Each row of a before or after table is a point. One or more steps were done to the points. Then noise was added and the rows were shuffled. The steps act on columns, c1 being the first. Write out the steps. A step turns or swaps two columns, mirrors them in a line or flattens them onto one, adds a multiple of one to another, or multiplies or shifts one. Angles are multiples of 10 degrees, from the lower column toward the higher: turns from -170 to 170, lines from 10 to 170 but not 90. Use the fewest steps. Two steps may share a column if one is a turn and the other turns, adds or multiplies; they go together, in the order done. Otherwise the lowest column goes first.

Before (11 x 3):
24,-5,-9
-28,104,21
-71,96,-43
-45,-51,3
28,24,-5
-93,58,-16
-49,-14,-23
26,-36,-29
60,23,-13
-23,19,4
-13,-37,-1
After (11 x 3):
-31,9,3
24,3,-11
47,42,-15
39,-24,-27
-59,92,18
-107,25,-15
-41,-29,-23
-1,-39,4
-25,-64,4
13,32,-3
-98,66,-41
Steps: turn c1 and c2 by 20 degrees

Before (11 x 8):
-23,85,3,-4,-35,8,7,-59
4,-35,2,35,2,-18,56,81
-16,36,23,-73,-1,43,-4,-52
8,44,13,-57,-43,43,-69,-31
-10,-34,35,34,25,-48,-14,50
-79,70,15,-54,2,45,-48,-64
-4,-30,86,47,-23,-2,21,29
-3,64,8,0,1,32,-52,-26
-65,30,14,17,-57,27,16,52
-23,-44,-3,72,-5,38,23,19
-70,-71,-27,75,-94,-42,57,38
After (11 x 8):
-51,-34,34,33,-14,-47,-13,52
-56,36,24,-74,32,43,-5,-38
-44,64,8,-1,17,30,-51,-20
-63,84,5,-4,12,5,6,-66
-63,-43,-3,71,-16,37,22,13
-118,69,15,-55,46,42,-47,-49
-37,-35,1,34,-49,-16,57,63
-47,-31,85,47,-37,0,21,4
-111,-71,-25,75,-97,-40,59,-31
-33,41,14,-57,-13,45,-70,-51
-105,29,12,17,-78,26,15,4
Steps: shift c1 by -40; turn c5 and c8 by 40 degrees

Before (11 x 14):
-66,45,58,30,34,-28,-2,-33,65,15,17,22,3,8
-25,70,-7,-115,-18,-45,55,88,-37,47,-60,15,4,-65
-50,20,32,27,24,-88,12,44,17,-56,-17,26,5,-15
-35,-16,32,-25,-20,-68,39,58,-62,17,38,-39,30,-87
48,29,1,76,72,-101,-10,13,39,21,-52,-9,-3,24
36,28,46,-1,-27,-62,-32,38,39,-16,61,-1,40,4
74,55,-1,88,-50,-17,-33,13,-40,13,-4,43,-27,-33
-5,19,67,-12,21,-16,31,12,-24,-13,-58,-14,13,-27
60,-12,15,44,24,4,-18,57,14,42,73,24,-63,-21
-73,-43,3,-18,-33,-52,-20,41,-44,-15,62,73,-66,88
-8,74,2,4,9,14,70,-9,-10,-17,25,72,-35,110
After (11 x 14):
50,27,0,77,37,-98,-10,-64,43,20,-53,-5,-2,24
-34,-13,28,-29,46,-70,34,43,-62,19,40,-37,31,-88
-31,74,-5,-117,76,-44,53,47,-37,49,-58,14,3,-64
33,27,43,-1,26,-59,-32,45,42,-15,62,0,36,3
-45,17,34,28,49,-87,11,-4,17,-55,-19,28,7,-17
-8,72,1,4,-4,14,75,-8,-8,-14,23,73,-32,106
58,-10,15,46,62,1,-17,-6,14,40,72,20,-63,-22
70,57,-2,87,-3,-18,-33,51,-37,10,-5,40,-25,-35
-69,44,60,33,-21,-30,-3,-39,66,18,19,17,1,9
-6,17,69,-14,21,-21,34,-16,-22,-9,-55,-11,17,-26
-74,-43,6,-15,29,-52,-20,44,-40,-17,65,74,-67,86
Steps: turn c5 and c8 by -70 degrees

Before:
13,-43,-56,13,2,28,47,-81,25,-45,-28,-47,30,-5,-6,-33,-22,17,-41,-27,-28,54,4,-17
-102,10,-45,37,-58,10,35,-11,-13,-39,20,-27,54,-15,-17,-7,-49,27,0,46,4,-11,42,-6
-49,-37,25,78,-21,41,-21,12,-19,-15,-7,-15,-6,-10,10,-21,-62,44,-44,3,5,33,80,-41
-32,16,-64,36,9,13,0,32,-40,-56,0,-48,14,24,0,-50,-60,13,-67,19,-40,37,38,22
-18,-14,-21,54,-5,-22,30,25,-20,12,-8,-90,17,51,15,-42,-9,25,-69,-7,24,-6,10,-24
-37,14,101,-2,-12,3,28,-4,-73,52,-10,-126,-69,-21,1,46,-12,-62,-25,-22,14,52,-7,17
-35,3,-72,55,19,32,16,19,27,-7,28,-54,42,14,45,-137,-48,-15,53,42,-11,8,41,-6
-101,-9,63,13,18,84,35,100,102,-21,-88,-31,-28,-57,13,41,-67,90,112,37,42,-34,6,23
4,64,31,67,-26,-14,11,-28,-12,40,5,-65,-84,-41,-46,105,25,-47,24,-99,-29,47,-16,21
-37,-10,-29,-52,55,24,5,-40,17,7,-17,-35,33,31,12,-13,-103,16,10,-15,-6,-32,42,-17
-21,3,-71,15,-1,22,-34,-13,71,-25,34,-50,54,44,64,-51,-34,-42,-14,28,31,54,36,8
3,24,41,-35,-9,-13,10,15,-75,76,-32,-88,-47,-26,-43,85,19,40,37,-31,-14,67,1,-8
After:
4,-27,33,-36,59,-12,11,60,36,38,0,-67,-81,-41,10,106,27,-50,-54,-98,-26,49,-13,22
-36,-36,-31,4,-77,23,2,-11,-26,4,-14,-39,35,30,-12,-9,-107,16,2,-13,-7,-31,42,-14
-103,-10,-38,11,71,8,36,7,-83,-43,25,-29,54,-15,10,-3,-48,28,-12,42,5,-9,41,-6
-33,18,-72,-54,23,34,17,0,-82,-3,30,-53,40,16,-68,-135,-51,-16,-1,42,-7,4,42,-3
-18,-15,-70,-10,12,22,-30,3,-36,-25,36,-49,54,44,-30,-50,-34,-43,60,25,31,56,36,7
4,15,39,34,-20,-11,9,25,-13,76,-33,-86,-45,-27,0,85,19,39,-58,-34,-14,64,-2,-7
-39,-2,102,10,10,5,28,14,76,52,-8,-122,-70,-21,18,46,-13,-64,17,-22,20,54,-6,17
17,-78,-58,-14,6,27,47,-44,-59,-42,-32,-50,29,-1,31,-34,-25,16,23,-28,-27,54,6,-18
-105,100,60,-20,-8,85,35,-8,200,-21,-87,-32,-29,-59,-97,40,-69,90,-63,36,44,-37,6,22
-19,27,-26,-39,39,-24,31,-11,-50,14,-11,-94,18,53,39,-44,-11,26,56,-7,23,-10,9,-23
-48,13,22,-45,64,42,-20,-38,20,-15,-6,-13,-7,-12,26,-21,-61,45,35,5,0,31,79,-41
-32,32,-66,-31,15,17,-1,14,-134,-57,-1,-50,12,22,52,-46,-62,11,43,22,-43,34,38,24
Steps: swap c2 and c8; add 1.5 times c3 to c9; turn c4 and c5 by 140 degrees; turn c15 and c19 by 130 degrees
